Every row gives one point. The window is the flat piece filled in between its corners: a triangle in 3 columns, a solid with four corners in 4, and so on. A path goes straight from each point to the next, and from the last back to the first. List the points from which the path goes on through the window.
In the rows, zero is written as 128.

Window, 4 rows:
[[135 112 174 134]
 [ 61  89  82 152]
 [132  93 104 135]
 [193 139 116 173]]
Path:
(1): [121 129  98 134]
(2): [129 103 110 174]
(3): [ 99  85  99 160]
(4): [100 102  94 130]
(5): [177 159 120 113]
(6): [199 121 141 177]
(7): [132  94 137 168]
(8): [128 169 133 126]
(9): [ 82 123  90 132]
(10): [102  79  97 152]
(11): [130  73 157 158]
(12): [131 132 137 124]
Through the window after points: 1, 3, 9, 11

Window:
[[133 118 161 100 113 131]
 [141 174 135 104 125 114]
 [100 136 116 101 117 122]
 [178  80   7 161 136 104]
 [120 105 134 112 171 142]
 [113 161 150 144 110 119]]
Path:
(1): [159 147  85 141 118 172]
(2): [158 107  69 165 127 165]
(3): [127  96  86 127 132  74]
(4): [122 116 144 111 125  70]
(5): [129 133 130 114 114 155]
(6): [147 123  61 141 128 129]
(7): [144 106  68 139 137  98]
(8): [128 148 126 106 138  72]
(9): [157 160 109 122 115 158]
(10): [133 132 104 118 113 168]
(11): [102 126 136 100 142 100]
(12): [132 131  90 120 135  82]
Through the window after points: 4, 8, 10

Window (8 x 8):
[[158 117 199 114 128 110 136  89]
 [ 44 115 181 156 123 189 180 136]
 [141 151 105 139 128 151  93 107]
 [218 124  57 134 144 124 117 130]
 [128 103 119 172 143 124 103 142]
 [ 75  86 163 140  79 175 138 132]
 [167 111 129  63 164  92 110  87]
 [132 150  86 168  98 100 129 172]]
Path:
(1): [118 117  94 165 114 132 124 119]
(2): [138 108 143 145 120 103 147  63]
(3): [137 120 180 120 129 140 132 127]
(4): [101 118 181 130 116 188 115 165]
(5): [ 66  97 132 154 108 140 183  90]
(6): [143 106 105 141 122 112 140  69]
(7): [160 143 152  87 155 134  89 143]
(8): [119 129 119 140 126 145 121 156]
Through the window after points: 2, 4, 6

Window, 9 rows:
[[125 108 185 111  40 164 116 117 122]
 [110 164 115  79 156 158 109 194 115]
 [113  70 142 132 131 150 110 125 155]
 [178 162 112 105 159  62 152 105 135]
 [132 164 138 172  79 184 122 129 166]
 [131  53 127 100 132 153  71  75 109]
 [216 145 138 127  88 133 163 161 173]
 [161 121 126  96 118 143 175 161  91]
 [125 193 195  90 179 180 139 130  81]]
Path:
(1): [132 129 146  80 142 166 142 101 128]
(2): [106 145 124  76 122 184 160 150 150]
(3): [155 150 143 163 135 129  55 153 100]
(4): [162 149 162 143 112 127  99 167 100]
(5): [149 149 136  99 103 153 149 121 128]
(6): [120 142 126  72 152 202 146  84 152]
(7): [150 127 166 136 112 109  88 142 110]
(8): [149 172 152 133 137 127 107 157 113]
(9): [114 138 117  78 124 197 148 152 146]
(10): [135 139 112  79 140 158 163 132 149]
(11): [207 125 168 172 109 122  96 147 111]
(12): [132 157 150 144 113 143 113 159 119]
(13): [134 166 125  87 116 174 162 163 171]
(14): [136 115 136 108 115 146 125 118 159]
(15): [159 150 165 159 139 128  91 147 118]
(16): [141 135 168 130 145 148  95 139  93]
Through the window after points: 2, 8, 16

Window, 11 rows:
[[159 150  85 167 123 128 159  76  71  93 117]
 [158 176 137 217 156 149 110  46  94 175 113]
 [127 125 180  84 158 174 132 154 148  86 112]
 [139 166 147 171 103 141 193 138 114 115 150]
 [167  97 165  99 108 185 154 157 124 132 168]
 [157  84  76 165 228  49 125 113 130 135  75]
 [126 153 134 105 120 217 128 182 134 146 142]
 [142 167 161  95 112 138  91 132 137 148 128]
 [111  89 100 158 158 101 110  86 163 122  97]
 [108 128 170  68 120 188 166 150 116 173 127]
 [167 131 128 101 140 155 153 124 176 134  93]]
Path:
(1): [137 139 148 138 107 153 132 134 119 141  74]
(2): [127 154 125 110 189 162 147 109 140 147 185]
(3): [133 146 140  91 145 150 149  91 141 159 168]
(4): [141 124 142 122 126 159 150 149 138 131  93]
(5): [148 131 149 127 114 176 140 159 122 135 121]
(6): [140 141 133  94 139 174 131 123 141 141 168]
(7): [134 149 139 110 152 140 156 109 152 129 166]
(8): [135 107 132 142  98 143 131 189 109 108  63]
Through the window after points: 3, 5

Window:
[[177 145  60 160 146  78 123 137 204  91 203 138]
 [122 113 168 125 106 120 155  46 180 137 116 131]
 [ 47 182 118 145  98 144  78 136 123 115 119 105]
 [ 90  84 131 138 120 154 161 123 133  89 148  95]
 [136 126 143 187 117 142 125  56 164 119 120 159]
 [164 151 155 156 123 126 167 157 159 105 116 105]
 [121 134 128  90 104 106  87  95  85 107 122 124]
 [171 159  84 127 124 160 162 144 185 112 134 133]
 [115  91 112 117 142 113 176 103 106 181 154 122]
 [156 127 118  49 184  75  59 152 115 135 157 165]
 [102  73 170 169  59 120 141 118 137 172 173 144]
 [142   7 119 159 103  90 163 160 170  89 100  85]]
Path:
(1): [147  98 122 133 113 160 127 106 146 137 162  75]
(2): [113 107 126 120 130  90 157 139 142 113 131 141]
(3): [ 98 110 131 139 107  94 182 133 138 120 139 149]
(4): [175 132 132 116 147 139  99 115 128 144 134  95]
(5): [149  79 143 132 125 119 111 121 153 138 146  69]
(6): [104 119 132 146 107 104 161 121 135  92 115 160]
(7): [111 114 134 136  97 117 163  95 129 106 133 174]
(8): [124 104 152 149 116 142  95 121 154 159 121  84]
Through the window after points: 3

Window:
[[152 155 151 137 130 176 132 155  90  89 106 124 107 135]
 [137 133 158 110 119  95 122  82 148  62 120 138 139 138]
 [188 133 111  95 175 181 111 115  92  74 173 154  94 162]
 [103 181  85 141  18  70  81 120 135 168 175 130 173  96]
 [134 122  85 161  82  68 134 165 175 122 163 109 161  93]
 [118 160 149 155  28  40 125 145 165 146 202 151 124  62]
 [152 130 169 141 143 151 142 116 104 125 171 152 174 169]
 [ 90 181 132  97  81  66 129 142 171 150 187  78 134  97]
 [ 71 175 108 128 136  75 127 144 106 139 150 174 107 152]
 [106 235 126 158 140  79 107 126 180 186 141 179 139  90]
 [207 138 138  86 134 101 162 124  84 104 123 133 137 141]
 [177 126 154 153 189 127  92 121  54  91 147 111 130 123]
 [138 110 148  63 164 145  88 161 103 116 124 167 127 132]
 [ 87 152 126 130 142 106 123  88 151 213 118 163  76 122]]
Path:
(1): [ 97 159 108 128  85  97 131 118 124 128 174 152 161  80]
(2): [134 152 125 112 117 123 131 116 105 114 150 139 137 101]
(3): [153 148 143 129 103  94 103 157 130 132 129 134 129 158]
(4): [153 157 140 127 122 108  95 131 137 113 144 128 114 155]
(5): [116 141 114 107 115 106 138 126 113 123 158 151 134  79]
(6): [121 131 108 112 151 146 156 117 113 102 147 148 150  62]
(7): [153 140 158 107 127 114  84 143 115 114 130 142 114 169]
(8): [154 125 133 141 124  90  54 149 132 124 132 130  94 186]
(9): [121 166 117  97 115 127 147 121 117 124 171 143 158  79]
(10): [115 135 121 105 155 151 138  95 106 113 146 133 161  62]
(11): [155 166 143 124 120 103 108 131 113 127 151 153 111 152]
(12): [140 161 133 141  68  73  90 132 153 156 148 122 120 131]
Through the window after points: 2, 6, 8, 12

Window (14 x 14):
[[ 91  93 143 201 159 123  66 123 148 124  82 127 100 144]
 [186 176  66 119  99 108 160 109 141  71 114 159 148 121]
 [141  78 127 108 104 157  85 189  97 123 133 114 163 156]
 [147 122  93 153 103 135 144 147 135  91 161 167  65 113]
 [141 180 121 136 128  81 179 160 114  89 170 131 141 104]
 [123 140  93 107  68  73 139 156 172 111 124 129 112  93]
 [155  49 139 121 136 131 105 109 134 134 163  71 135 133]
 [124  92 122 143 185 116  75 126 119 235 121 129  76 160]
 [130 159  58 105 152 131 151 165 156  71 125 111 107  94]
 [155 185 111 135  85 139 131 136 122 111 128  82  91 115]
 [ 54  74 114 171 158 150  53  83  89 192 106 138  97  91]
 [ 84  84 158 107 171 113  48  92  89 148 108 136  58 150]
 [ 84  91 184 139 169 174  96 102 145 177  78 162  86 106]
 [146 193  90 112 102 125 109 143 179  84 194 137 141 118]]
Path:
(1): [164 146 128 119 102 122  64 136 100 122 102 142  78  54]
(2): [111 131 105 141 132 138 141 133 146 119 147 119 119 145]
(3): [ 71 141  99 164 142 130 169 151 132 125 102 116 134 176]
(4): [187  92 118 117 121 126  50 112 142 132 161 133  94  56]
(5): [160 134 117 125 120  99  71 146 128 113 132 121  89  85]
(6): [103 138 106 130 125 133 131 123 154 122 135 127 145 148]
(7): [ 81 133 131 114 111 113 139 125 122 150 118 116 107 152]
(8): [177 117 107 147 190 128  51 133 127 129 141 137 107  92]
(9): [122 103 127 147 133 109  85 142 137 130 115 146  96  91]
(10): [ 95 122  77 109 163 165 149 104 103 127 172 121 132 169]
(11): [ 73 133  98 115 105 130 128 104 142 166 154 147  87 196]
(12): [179  92 138 142 139 114  93 170 105  96  94 102 121  59]
(13): [139 142 123 141 142 116  80 144 124 115 133 147  87  84]
(14): [113 100 111 135 130 158 144 117 137 138 135 122 120 159]
(15): [ 98 103 104 142 124 123 110 112 135 139 125 131 113 134]
(16): [141 116 140 125 145 138  61 137 108 151 145 109 107  48]
Through the window after points: 1, 15

Window, 14 rows:
[[185 105 132 106 106 140 151  94 143 117 165 127 213 144]
 [109 146  97  79  69  94 126 110 114 106 115 102 121 158]
 [156 162 165  97  90 122 112 108 191 175 125 201 167 143]
 [158 145 128 140 188  96 222 132 149 141  88 114 137 130]
 [177  77 137 164 162  69 141 163 189 124 138 134 108 181]
 [103 152 173 137 132 145 114 155 151  23 121 165 175 112]
 [140 162 105 109 129 134 118 162 173 155 115  95 193 123]
 [120 110 196  68 113 102 151 122 120 106  73  89 109  81]
 [ 99 139 163 161 111 168 163  74  53 183 142 163 118 149]
 [105 164 166 153  59 138 187 157 163 124  92 184 139 142]
 [152  57  87 106  84  84 156 142  69 157 131 184 124 159]
 [198 155 151 183 134 157 161 128 140 154 103 165 141 113]
 [149 168 125 140 164 121 226 186 170 116 143 126  92 149]
 [ 96 156 177 115 164 213 127 110 173 104  68 141 132 118]]
Path:
(1): [204 157 173 121 125 126 171 158 106 119 115 121 166 195]
(2): [120  95 106 131 128 126 155 103 185 127 161 146 144 104]
(3): [113 121 127 136 119 106 167 125 155 128 128 146 121 116]
(4): [157 161 165 107 125 151 161 178 121 105 109 138 145 210]
(5): [161 148 166 101 147 147 150 150  75 128  97 127 160 183]
(6): [129 120 140 164 106 134 159  92 183 139 134 156 120  85]
(7): [ 94 131 134 137 127 129 135 123 165  78 128 142 134  91]
(8): [147 150 188 115 128 138 137 161 126  79  98 152 173 148]
(9): [137 147 164 101 130 140 144 160 115 120  99 145 138 183]
(10): [122 123 121 149 117 127 164 111 144 119 128 126 138 103]
(11): [147 113 113 137 121 116 167 122 149 139 129 158 136 119]
(12): [157 120 154 128 128 114 146 149 135 129 115 133 132 158]
(13): [183 168 168 126 123 146 169 170 128 139 112 156 168 199]
(14): [119 127  83 166 146 121 159 111 166 138 139 146 127  97]
(15): [124 115 101 122 109 105 168 111 154 131 134 157 131 112]
(16): [149 127 138 108 103 113 144 143 111 138 108 149 138 165]
Through the window after points: 1, 5, 7, 11, 15

Window (14 x 14):
[[139  89 114 105 129 146 117 112 202 118 113  98 101 152]
 [143 143 177 119 101 122 200 163 158 172 142 139  56 127]
 [ 77 146 120 154 166 151  72 131  54 157 171 107 133 121]
 [169 146 134 154 143 103 240  93 141 183  80 148  70 112]
 [128  64 153  98 114 194 138 115 150 112 127 156 143 113]
 [ 70 125  73 202  97 146 100 152  54 120 180 125 152 156]
 [172 127 189 138  85 102 171  95 135 142  64 148  33 119]
 [140  75 150 103 145 137  92 185 150  98  87 154 181 164]
 [104 145 142 168 126 126 142 118  40 115 191  69 161 160]
 [118 164  90 137  86 115  87 120  44 167 189 115 187 142]
 [ 87 169  96 115 144 153 105 113  88  76 183 150 136 164]
 [172 136 105 176 141 150  97 133  71 123 201 128 130 142]
 [126 118 149 140 120 117 114 145 170  88 131 134 157  80]
 [ 96  86  97 132 146  91 103 112  69 121 207 138 131 144]]
Path:
(1): [122 110  84 119 144 167 128 137  88  85 139 102  96 117]
(2): [134 117 119 112 120 147 129 139  97 128 144 111 100 113]
(3): [128 109 149 166 143 142 126 104 144 130 137 159 161 158]
(4): [101 114 155 160 140 137 119 140 147 122 177 144 141 161]
(5): [144 118 120  99 113 141 141 128 101 126 115 135 125 117]
(6): [117 150  82 125 121 112 153 123  68 115 126 116 100 103]
(7): [129 124 143 145 140 137 136 112 131 145 151 137 129 153]
(8): [ 85 138 178 187 114 136  99 112 112 170 199 160 128 157]
(9): [153 137  81 122 119 121 177 123  86 108 123  83 103 107]
(10): [115 130 113 147 126 140 128 140  71 125 157 100 132 123]
(11): [111 132 144 148 129 121 111 105 104 127 178 123 153 163]
(12): [120 132 164 167 119 114 131 124 115 157 165 139 143 153]
Through the window after points: 2, 4, 6, 10

Window:
[[ 94 157 159 117 141 134 132 108 184 174 185 140 119 193]
 [137  89  71 141 114  77 129 120 146 103 119 191 119 137]
 [138 145 167  69 175 129 118 186 108  75 106  66 139 144]
 [119 163 195 209 150  70 141 207 139 113 117 146 131 152]
 [150 149 123 128  90  98 167 198 170 141 130 131 125 111]
 [ 91 118 121 138  96 140 122 149 117 129 101  84 195 146]
 [157 146  80 160  91 138 163 142 150 158 149 107 113 163]
 [132 115 104 137 149  57 154  73 196 144 219  98 109 132]
 [182  78 203 166 134 139 147 152 112 128 141  84 197  99]
 [176 111  97 143  98  69 186 143 101 150 184 159 154 136]
 [137  96  94 108  82 134 130 131 120  91 204  88 136 126]
 [112  61 168 142 144  84 141 165 102 116 138  84 111 124]
 [130 170 155 108 133 119  54 103 138 179 143 130 140 157]
 [133 164 144 128  84 133 149  42 129 172 179 132 136 137]]
Path:
(1): [ 80 153 135 148 168 120 152 158 146 130 176 134 125  91]
(2): [180 113 144 151  92  57 140 129 164 136 138 104 131 184]
(3): [133 110 164 117  88 103 143 133 177 141 134  97 135 215]
(4): [106 155 120 150 149 136 131 141 112 145 161 136 157  90]
(5): [130 127 134 149 163 138 143 148 127 130 173 142 143  92]
(6): [153 106 155 130  93  92 119 116 150 141 124 108 150 175]
(7): [142 118 194 139  76  69 118 125 144 116 109 102 128 193]
(8): [119 139 113 164 164 125 169 179 136 129 179 135 137 110]
(9): [120 117 137 139 145 163 143 161 119 133 152 117 145  70]
(10): [155 101 151 132 108 105 132 132 128 118 162  92 153 152]
(11): [145 136 140 131 104 103 129 129 150 136 157 105 147 165]
(12): [116 139 132 133 136 138 143 134 118 166 162 124 119 115]
Through the window after points: 1, 3, 5, 9
